Every row gives one point. Two turns around zero, p and q, are shown by what they do to some points. Write where each new point lands after one turn and then the other. Backwards means that the second turn is done in reverse. Each puzzle has new turns, and all numbers are rounded.
In the rows, 128 means zero.

Turn p:
[ 95 124] => [147 101]
[157  94] => [144 170]
[119 117] => [142 125]
[113 140] => [125 109]
[157 165] => [ 82 136]
Turn q:
[127 110] => [118 113]
[ 98 113] => [ 95 131]
[159 161] => [172 140]
Where do these land?
p, then q: [ 79 106] => [147  78]
q, then p: [142 103] => [154 140]
p, then q: [144 142] => [115 145]
p, then q: [129 165] => [ 91 131]
p, then q: [146 124] => [133 146]

Turn p:
[127 164] => [162 115]
[115 134] => [138 138]
[143  86] => [ 83 130]
Turn q:
[128 145] => [144 123]
[111 127] => [132 145]
[126 175] => [174 116]
[140  75] => [ 74 132]
[134 117] => [116 125]
Where do these land?
q, then p: [150 136] => [106 136]
q, then p backwards: [140  96] => [143  97]
p, then q backwards: [ 94 153] => [ 97 156]

Turn p:
[172 114 163] => [171 135  90]
[145 131 159] => [162 136 121]
[110 147 106] => [103 137 149]
[129 125 109] => [110 128 122]
[ 84 122 103] => [ 95 103 157]
Turn q:
[147 139 168] => [137  89 149]
[129 140  87] => [118 143  89]
[147 105 125] => [100 127 138]
[105  99 157] => [139 143 171]
[111 157 102] => [147 139  92]
Where do these land?
p, then q: [154  96 134] => [ 96 146 108]
q, then p backwards: [157 154  98] => [151  91 105]
p, then q backwards: [104 133 130] => [133 115 148]
q, then p: [ 91 148 144] => [140 157  96]
q, then p: [106 138 159] => [154 139 100]
q, then p: [157 100 105] => [116 109 169]

Turn p:
[105 118  73 130] => [ 97 123 121 179]
[171 127 146 152] => [120 130 104  82]
[127 121 163 135] => [153 113 129 106]
[107 141  93 138] => [120 138 112 167]
[119 138  85 109] => [103 148 138 164]
[147 109 174 119] => [143 110 147  83]
[122 141 162 114] => [160 135 145 114]
Turn q:
[181 104 150 109] => [147 106 186 128]
[114 179 129 139] => [ 94 167 117 140]
[100 168 151 162] => [122 180 105 156]
[114 108 124 104] => [128  96 118 133]
[157 117 126 120] => [133 117 155 115]
[121  90 105 118] => [143  93 114 107]
[110 129 110 144] => [128 137 102 115]
Where do these land?
p, then q: [108 133 172 163] => [129 106 167  88]
p, then q: [138 170 104 119] => [ 95 165 119 132]
q, then p: [131 111  99 160] => [106 155 158 125]
p, then q: [122  99 117  95] => [159 130 119 160]
p, then q: [142 127 148 102] => [122 119 145 157]

Turn p:
[136 145 113 149] => [140 149 135 148]
[152 106  97 131] => [115 125 105 164]
[ 79 120 174 121] => [113 129 139  63]
[101 124 130  97] => [137 113 107  97]
[172 145 126 142] => [135 123 154 169]
Turn q:
[ 99  96  91 103] => [101  78 112 110]
[139 127 146 152] => [123 151 141 145]
[110 158 124 149] => [155 117 134 156]
[146 121 179 109] => [121 178 101 119]
[119 124  91  98] => [129  90 122  98]
[155 140 136 157] => [136 153 159 139]
Where do these land?
p, then q backwards: [114 102 107 134] => [117 110 154 113]
p, then q: [122 115  77 113] => [132  94 170 119]
p, then q backwards: [113 146 161 102] => [146 139  90 108]
p, then q: [126 119 158  98] => [ 97 126 103 111]
p, then q backwards: [159 117 150 159] => [136 103 122 171]
p, then q backwards: [134 169 117 162] => [153 160 150 158]

Turn p:
[154 132 105 144  96 169] => [165 149 121  84 119 111]
[157 136 119 109 117 143] => [133 148 134 102 150 121]
[131 158 138 164 164  90] => [ 93 132  96 169 116  97]
[ 81 114 129  89 156 116] => [113 116 173 165 129 161]
[147 149 147 131 160 136] => [ 95 131 135 124 128  95]
[106  70 145 141 116 115] => [151  69 122 138 126 150]
[131 129 132 124 124 148] => [129 129 138 110 123 126]
[130 130  99  97 120 131] => [144 154 147 128 148 143]
[117 135 140 152 100 103] => [125 122  87 131 114 147]
Turn q:
[131 121 144 125  83 123] => [124 120 133 141 156 164]
[155 127 114 130 126 122] => [131 144 149 117 121 138]
[113 148 126 154 149 120] => [108 135 104 107 121 111]
[ 92 110 101 101 118 163] => [156 137 124 172 153  97]
[ 92 150 134 137 168  78] => [ 84 131  84 130  84 115]
[161 144 127 113 148 160] => [172 126 138 102 114 123]
[152  97 150 136 105 129] => [120 104 163 126 146 149]
Where do these land?
q, then p: [126 121  94 131 108 156] => [ 93 137 120 141 133  99]
p, then q: [110 139 225 148 128 137] => [121 122 126 219 168 108]
q, then p: [123 140 119 134 125  95] => [132 148 132 125 101 143]
q, then p: [134 107 158 110 116 145] => [140  91 133 119 136 107]
q, then p: [127 107  96 146 151 116] => [ 99 130 105 141 118 157]
q, then p: [147 143 127 135 117  98] => [126 143 148 106 108 141]
q, then p backwards: [109 138 128 118 149 119] => [125 138 130 158 130 122]
p, then q: [162 131  87 140 145 149] => [112 139 124 108  88 164]
p, then q: [113 126 118  89 113 135] => [158 101 118 110 131 122]

Turn p:
[141  98 114 132 141 135 166 124] => [141  94 138 156 135 121 154 130]
[108  82  98 131 142 178 124 104] => [115  99 143 154 117 172 152 175]
[152 166 158 182  92 130 127 133] => [133 175 160 129  85 103 120  92]
[139 135  91  87 121 108 101 122] => [ 99 102  80 109 124 133 115 122]
[122 146 170 172  92  96 123 163] => [134 164 176  98 124  88  99 103]
[147 127 127 121 163 123 121 154] => [161 111 118 111 136 145 128 111]
[108 135 126  88 164 124 131 116] => [137 127  89 135 164 144 125 146]
[126 143 157 161 111  99 118 112] => [112 161 153 135 132 117 101 100]
[129  94 136 108 104 170 125 103] => [ 93 131 135 131 123 144 178 151]
[109 153 104  97 152 117 144 150] => [157 114  86 122 141 114 110 149]
Turn q:
[119  62 148 131 135 157 143 133] => [163  91 174 134 138  97 134 140]
[112 127 162 137 114  83 126 138] => [165 143  98 108 118 125 122 155]
[122 142 134 129 111 142 131 113] => [109 124 120 118 117 113 139 128]
[169 139 154 116 129 153 147 122] => [121 154 142 124 136  89 138  96]
[131 135 113 142 149 152 128 108] => [ 96 131 152 143 129 129 132 135]
[124 151 100 190 118 145  44 117] => [ 63 112 103 160 116 129  58 168]
[126 137  68 107 136 110  74 166] => [120 106 108 145 136 194  78 101]
[143 130 103 120 141  86 132 112] => [128 148 115 128 164 162 137 134]
[116 146 156  91 144 145 156 121] => [131 144 155  92 106 124 155 105]
[131 127 145 152 125 117 166 157] => [164 147 120 154 111 113 148 131]
[117 110 124  94 107 119 163 122] => [149 108 122 107 139 132 169 114]
Where do these land?
q, then p backwards: [126 103 151 157 140 167 144 118] => [113 110 126 156  97 133 168 137]
q, then p backwards: [ 96 128 131 116  82 115 157 106] => [151 117 113  78 120 155 136 152]
p, then q: [107 122 132 131 131 132 130 157] => [148 139 131 121 133 125 112 105]
p, then q: [121 180 160 151 115 131 114 113] => [ 84 153  91 115 103 132 118 123]
q, then p backwards: [161 118 107 106 101 124  74 124] => [121 128 115 104 145  63 108 120]
q, then p: [142 130 155 148 146  94 110 102] => [162 136  98  94 123 130 105 125]
q, then p backwards: [118 110 164 132 180 171 143 138] => [121 112 146 195 103 139 143 152]
p, then q: [152 112 100 117 106  81 173 168] => [172 128 123 109 193 149 133 161]
p, then q backwards: [133 129 119 104 138 156 125 122] => [108 137 114 134 115 106 143 124]
q, then p: [123 148  61 119 142 109 110 133] => [137 136 143 148  96 166 141 178]

Turn p:
[142 127 126 133  98 145 160 143] => [100 106 137 120 142 134 147 102]
[152  99 148 181 196 145 143 138] => [106 162 100  62 133  75 124 142]
[152 135  90 117 108 139 117 100] => [133 110 101 169 151 125 144 125]
[ 82 127 155 108 132 144 116 136] => [147 130 129 112  91 157 102 113]
[104 102 131 109 124 117 102 140] => [156 136 138 134  90 132 138 125]
[158 116 119 100  77 123 149 105] => [130  95 149 167 153 114 144  90]
[113 141 107 149 184 122 159 156] => [ 79 182 117 111 122 132 120 147]
[178 151 123 125 129 122 160 108] => [111 129 133 141 189 111 124 120]
[ 84 122 138 138 116 111  95 114] => [149 108 135 136  85 133 110 155]
[115 160 142 120 118 111  80 142] => [166 124 141 128 125 167 127 162]
Turn q:
[152  73 133 121 137 139 133 145] => [122 120 110 126 170 168 111 119]
[116 166 161 100  99 146 120  87] => [110 163 181 133  93 129 151 115]
[126 174  76 132 111 149 154 154] => [167 152  86 150 110  96 160 114]
[124 140 146  91 140 125 128 120] => [130 119 150 129 101 149 128 110]
[114 153 159  93 149 113 121 108] => [126 111 168 119  85 141 124 117]
[112  87 114 140 123 126 138 120] => [124 115 131 138 171 115 119 121]
[111 144 188 110 127  81 141 114] => [ 76  98 157 109  85 125 123 109]
[160 111  74 172  98 132 113 165] => [135 146  64 153 166 117 137 172]
[138 116 132 164 143 151 133 137] => [136 144 111  97 153 125 116 134]
[137 157 114 129 143 112 129 100] => [144 112 142 117 110 118 158 144]
[117  86 111 157 138 135  99 159] => [138 128 106 138 165 124  80 152]
Where do these land?
p, then q: [154 165 133 133  95 108 119 186] => [136 145 118  87 126 153 108  66]
p, then q: [125 144 140 149  77 123 164 120] => [111 120 157 121 159 131  79 112]
q, then p: [ 79 134 144 112 148 100 142 116] => [165 102 155 134 107  94 119 127]
q, then p backwards: [137 143 136 124  95  91 135  90] => [133 109 101 157  97 107 147 153]
p, then q: [ 77 139  62 143 162 130 154 139] => [145 168 120 165 114  53 115 124]
p, then q: [150 144 132 125 129 154  98 119] => [160 117 111 125 144 152 140 133]
p, then q: [129  98 168 100 154 141 116 137] => [121 127 147 135 105 159 174 142]
p, then q: [159 125 119 165 124 144 124 140] => [143  93 115 138 132 128 124  95]
p, then q: [126  81 105 115 128 154 113 112] => [119 111 122 142 151 106 175 142]
q, then p: [130 116 164 135 164 116  87 105] => [175 133 136  94 110 153 140 103]
p, then q: [143 119 105 107 133 146 157 144] => [145 123 155 114 126  97 148 115]

Turn p:
[107 124 108 137 126 143 113 132 108] => [138 117 137 135 132 162 143 121 127]
[140 165 129 143 111 135 150 131 136] => [ 99 138 104 141 149 121 139 144 117]
[124 114 127 142 123 113 100 144 132] => [150 152 139 128 132 139 121 110 121]
[122 125 113  90 109 136 105 124 132] => [156 122 117 154 100 138 123 139 135]
[104 114 107 143 138 138 114 131 139] => [153 129 152 124 137 143 149 134 126]
[124 129 156 107 135 136 150 146 120] => [121  96 122 132 129 103 116 116 112]
[151 139 105 131 131 139 117 142 110] => [112 130 139 148 134 156 111 137 127]
[142 115 145 132 138 129 225 130 155] => [ 71 114 146 112 121  55 156 141 105]
[134 150 139 143 130  50 106  89 116] => [123 174  87  66 113 148 104 119 139]
[134 113 133 136 114 144 124 114 123] => [125 130 131 140 127 127 140 115 151]
[125 121 146 103 153 144 105 125 137] => [158 105 133 128 133 116 105 133 146]
Turn q:
[141 118 144 123 140 140 127 130 120] => [128 123 138 144 144 139 133 135 118]
[142 130 153 124 120 134  89 117 113] => [126 101 168 131 116 133 138 137 118]
[145 142 105 141 179 119 161 163 142] => [ 92 156  92 134 166 142 146  98 140]
[133 123 142 160 120 158 104 116 132] => [137  82 140 130 140 107 136 128 127]
[124 143  90 141 167 119 137 172 136] => [106 160 106 116 155 131 158 100 159]
[113 106 122 108  71 115 146 133 130] => [166 157 131 137  97 106  94 126 125]
[106 117 133  86 103 100 140 122 163] => [135 160 135 112 112 132  69 135 130]
[146 117 120 152 136 133 106 103 113] => [127 104 133 115 132 116 156 129  99]
[116 149 148 105  95  98 152 117 134] => [128 136 119 136  83 144  86 128 130]
[109 124 135 139 143 133 127 122 110] => [144 115 119 120 133 144 143 136 131]
[135 138 116 128 133 159 119 113 117] => [118 115 127 133 132 112 148 155 129]
Where do these land?
q, then p backwards: [121 142 134 120 169 102 154 130 128] => [131 160 115 149 115 112 115 118  96]
p, then q: [111 120 143 126 127 151 116 109 143] => [110 139 120 130 145 123 112 110 107]
p, then q: [141 106 156 137  97 125 118 126 136] => [102 110 109 106 106 123 116 121 116]
p, then q backwards: [ 84 123  78 128 129 128 116 165 109] => [140  99 171 125 143 103 118 113  79]
p, then q backwards: [132 174 151 111 147 110 140 116 123] => [112 137 117 136 141 133 150  87 160]
p, then q: [154 100 136 111  97 144 128 116 136] => [127 106 115 112 111 112 103  94 126]
p, then q: [150 121 144 147 102 139 148 113 116] => [133 120  95  97 122 129 107 129 138]
q, then p: [149 122 125 139 106 141 135 140 151] => [134 151 124  94 129 138 124 121 137]
q, then p: [124 161 119 131 158  93 132 102 124] => [144  95 122 154 104 142 159 139 117]
q, then p: [114 111  95 130 148 148  94 163 113] => [104 116 121 106 132  79 112 156 111]
